Every row gives one point. Each copy is the shape, with its points in the same order, turned, moved and blurred by noise. Is it also mirrored, or only turned?

Shape (7 x 2)
[[-38  45]
 [ 73  17]
 [ 27  27]
 [-25 -34]
 [ 27   9]
 [ 25 -43]
 [-47 -53]]
Copy 1 (7 x 2)
[[-41   5]
 [ 27 -77]
 [ -6 -52]
 [ 21  48]
 [  9 -38]
 [ 58  -3]
 [ 30  59]]
Copy 1 is: mirrored
Copy 2 (7 x 2)
[[ 33  46]
 [-68  -8]
 [-28   6]
 [ 38 -38]
 [-28 -16]
 [-10 -56]
 [ 66 -58]]
Copy 2 is: mirrored
Copy 3 (7 x 2)
[[ 25  46]
 [ 36 -69]
 [ 24 -22]
 [-42  11]
 [  4 -19]
 [-40 -45]
 [-71  20]]
Copy 3 is: only turned

Shape (8 x 3)
[[-19  -7  48]
 [ 25  11 -26]
 [ 16 -26 -35]
 [ 14  31 -13]
 [ 50 -19  12]
 [-94 -27  37]
 [-76  20 -13]
 [  9 -39 -20]]
Copy 1 (8 x 3)
[[-33 -13 -32]
 [ 28  28  -1]
 [ 42  -8  18]
 [  7  37   5]
 [ 39   6 -43]
 [-79 -60   8]
 [-54  -7  45]
 [ 35 -28   2]]
Copy 1 is: mirrored
Copy 2 (8 x 3)
[[-18  45  -5]
 [ 32 -26  -3]
 [ 14 -33  32]
 [ 25 -16 -24]
 [ 47  15  29]
 [-95  30  -4]
 [-64 -20 -38]
 [  3 -18  40]]
Copy 2 is: only turned
Copy 3 (8 x 3)
[[ -9 -15  44]
 [ 27 -38 -24]
 [  1 -61 -34]
 [ 40 -16 -22]
 [ 25 -74  17]
 [-75  35  35]
 [-26  41 -26]
 [-13 -59 -16]]
Copy 3 is: only turned

Shape (7 x 4)
[[-60   6 -32   3]
 [-40 -15  44  19]
 [-53 -13  -7  38]
 [ 31  55  -2 -31]
 [-81 -38   7  36]
 [ 85 -24   5  14]
 [-67  19 -10  53]]
Copy 1 (7 x 4)
[[-72  27  -8  -5]
 [-54 -49  18  16]
 [-67   3  23  16]
 [ 12 -18 -28 -67]
 [-88  -4  17  46]
 [ 72 -15  24   2]
 [-88  11  39 -18]]
Copy 1 is: only turned
Copy 2 (7 x 4)
[[ 15 -49 -17  -8]
 [ 10 -17  53  25]
 [ 41 -37  12  14]
 [-34  48 -12 -41]
 [ 39 -65  28  37]
 [  5  94 -17  46]
 [ 59 -43  19 -18]]
Copy 2 is: mirrored

Shape (9 x 6)
[[ 57  47  28  12  20 -49]
 [  3 -23  -5 -44 -31  -2]
 [-63 -16   7  15  48  39]
 [-64 -13 -17  62  33  -1]
 [-31  -9  29 -66 -20 -32]
 [ 17  32   9 -45 -18  -3]
 [-18 -40  26  22   8  17]
 [ 47  69  30  -8 -44 -36]
 [-45 -11  37  45  11  19]]
Copy 1 (9 x 6)
[[ 31  23 -44 -74 -49 -60]
 [ 66 -22 -10  16 -16  22]
 [ -8  40  45  12  50 -20]
 [-42  20  11 -24  59 -10]
 [ 56 -49  -7  40 -12 -33]
 [ 51  18 -47  19 -38 -14]
 [ 45   8  22 -20  45  -2]
 [ 69  19 -95 -33 -41 -52]
 [ 16  26   4 -27  72 -34]]
Copy 1 is: only turned
Copy 2 (9 x 6)
[[ 29 -47  50  41 -11  46]
 [  3  28  26 -24 -16 -49]
 [ 12 -43 -60 -18  52 -43]
 [ 27  -6 -87   5  26   5]
 [ 36  31  57 -28  38 -47]
 [ 44 -18  51 -11 -22 -32]
 [-12   2 -25 -37  27  -2]
 [ 60 -24  69  -6 -48  32]
 [ 20 -16 -47 -45  35  13]]
Copy 2 is: only turned
